Rows are points. Each copy is the shape, with its points in the same order, turned, moved and blurred by noise. Is it also mirrored, or only turned?

Shape, 8 rows:
[[-0.49,0.01],
[1.00,-0.35],
[-0.09,0.64],
[-0.36,-0.14],
[0.80,0.42],
[0.02,0.43],
[-0.06,-0.07],
[-0.03,-0.04]]
Copy 1:
[[-0.45,0.44],
[1.10,0.47],
[-0.18,-0.29],
[-0.28,0.55],
[0.74,-0.28],
[-0.03,-0.09],
[-0.02,0.40],
[0.04,0.35]]
Copy 1 is: mirrored
Copy 2 (8 x 2):
[[-0.43,0.59],
[0.30,-0.76],
[0.25,0.71],
[-0.48,0.36],
[0.75,-0.04],
[0.19,0.45],
[-0.18,0.19],
[-0.15,0.16]]
Copy 2 is: only turned
Copy 3, 8 rows:
[[0.47,0.27],
[-0.85,-0.48],
[-0.08,0.70],
[0.36,0.11],
[-0.86,0.34],
[-0.23,0.52],
[0.04,-0.01],
[-0.02,0.09]]
Copy 3 is: mirrored

Shape:
[[0.88,0.04,-0.06,-0.09],
[0.15,0.42,-0.30,0.29],
[-0.08,-0.35,-0.49,0.55],
[-0.31,-0.23,0.77,0.45],
[-0.11,-0.05,-0.20,0.19],
[0.78,0.05,-0.54,-0.47],
[-0.23,-0.74,0.30,-0.43],
[-0.36,-0.51,0.64,-0.27]]
Copy 1:
[[0.73,-0.22,-0.29,0.09],
[-0.11,0.14,-0.51,0.30],
[-0.30,-0.43,-0.34,0.83],
[-0.39,0.06,0.67,0.34],
[-0.30,-0.14,-0.23,0.32],
[0.57,-0.51,-0.77,-0.14],
[-0.33,-0.90,0.39,-0.22],
[-0.45,-0.54,0.63,-0.20]]
Copy 1 is: only turned
Copy 2, 8 rows:
[[0.70,0.34,0.05,-0.09],
[-0.07,0.45,0.34,0.36],
[-0.10,-0.32,0.18,0.65],
[-0.38,0.25,-0.94,0.48],
[-0.23,0.04,0.04,0.28],
[0.57,0.12,0.51,-0.43],
[-0.24,-0.41,-0.67,-0.34],
[-0.40,-0.09,-0.89,-0.21]]
Copy 2 is: mirrored
Copy 3 (8 x 4):
[[0.50,0.41,-0.67,0.08],
[-0.26,0.45,-0.16,0.31],
[-0.34,-0.39,-0.30,0.54],
[0.24,-0.31,0.75,-0.01],
[-0.26,-0.05,-0.09,0.13],
[0.11,0.41,-1.07,-0.14],
[0.13,-0.70,-0.12,-0.60],
[0.24,-0.52,0.35,-0.66]]
Copy 3 is: only turned
Copy 4 (8 x 4):
[[0.18,-0.23,0.03,0.94],
[0.41,0.40,-0.15,0.31],
[0.39,-0.14,0.18,-0.32],
[0.11,0.42,1.23,0.16],
[0.09,0.10,0.18,0.00],
[-0.12,-0.36,-0.48,0.81],
[-0.69,-0.22,0.73,0.07],
[-0.62,0.17,1.00,0.13]]
Copy 4 is: mirrored

Shape, 13 rows:
[[-0.18,0.25,0.44,-0.54,-0.25,0.12,-0.30,-0.67],
[-0.30,0.47,-0.27,-0.10,-0.26,-0.27,-0.19,-0.63],
[-0.08,-0.07,-0.03,-0.20,-0.17,-0.51,-0.02,-0.89],
[0.30,-0.51,-0.33,0.22,-0.46,0.74,0.41,0.26],
[-0.32,-0.65,0.68,0.35,-0.48,0.85,-0.73,0.24],
[0.46,0.21,-0.26,-0.07,0.11,-0.10,0.19,-0.70],
[0.04,-0.42,-0.06,0.47,0.29,0.54,0.47,0.20],
[0.41,-0.65,0.29,0.19,0.15,-0.20,0.62,0.11],
[-0.20,-0.04,0.82,-0.05,-1.11,-0.47,-0.57,-0.40],
[0.26,0.07,-0.05,0.65,0.14,0.38,1.18,0.15],
[0.53,0.21,-0.21,0.37,0.14,0.20,0.09,0.32],
[-0.48,0.13,0.36,-0.72,-0.64,-0.75,-0.29,-0.09],
[0.55,-0.02,0.02,0.04,0.09,0.56,0.56,-0.06]]
Copy 1:
[[0.72,-0.18,0.16,0.39,0.00,0.06,-0.52,-0.31],
[0.43,0.17,-0.48,0.17,-0.09,-0.21,-0.61,0.16],
[0.62,0.02,-0.25,0.21,0.13,-0.70,-0.21,-0.04],
[-0.38,-0.06,-0.37,0.61,0.06,0.49,0.85,-0.05],
[-0.70,-0.93,0.57,0.52,0.33,0.49,-0.12,-0.17],
[0.49,0.57,-0.53,0.42,0.32,-0.23,-0.01,-0.29],
[-0.39,0.40,0.08,0.54,0.48,0.34,0.64,0.24],
[-0.14,0.42,0.28,0.18,0.27,-0.32,0.89,-0.21],
[-0.02,-0.69,0.28,0.08,-0.58,-0.60,-0.60,-0.58],
[-0.38,1.09,0.00,0.77,-0.09,0.17,0.77,0.19],
[-0.40,0.69,-0.34,0.15,0.30,0.38,0.21,-0.29],
[0.57,-0.36,0.18,-0.56,-0.58,-0.30,-0.38,-0.14],
[0.06,0.58,-0.11,0.66,0.22,0.40,0.56,-0.33]]
Copy 1 is: mirrored
Copy 2, 13 rows:
[[-0.38,0.25,-0.02,-0.21,0.98,-0.44,-0.28,-0.28],
[0.43,0.23,-0.16,-0.09,0.54,-0.66,-0.11,-0.48],
[0.38,-0.21,0.16,0.03,0.81,-0.55,0.06,-0.08],
[-0.50,-0.47,-0.05,-0.06,-0.18,0.30,0.81,-0.83],
[-1.37,0.25,0.19,0.76,0.03,-0.16,0.18,-0.41],
[0.53,-0.18,0.08,-0.34,0.57,0.14,0.10,-0.38],
[-0.26,-0.08,-0.25,0.14,-0.10,0.46,0.86,-0.10],
[-0.15,-0.43,0.37,-0.25,-0.02,0.23,0.82,0.38],
[-0.53,0.29,0.92,0.14,0.58,-1.16,-0.07,-0.28],
[0.14,0.17,-0.05,-0.46,-0.09,0.57,1.31,-0.19],
[0.09,0.07,0.03,-0.23,-0.37,0.45,0.19,-0.38],
[-0.33,-0.03,0.19,-0.44,0.38,-1.30,-0.25,0.03],
[-0.22,-0.11,-0.01,-0.43,0.26,0.60,0.58,-0.36]]
Copy 2 is: only turned
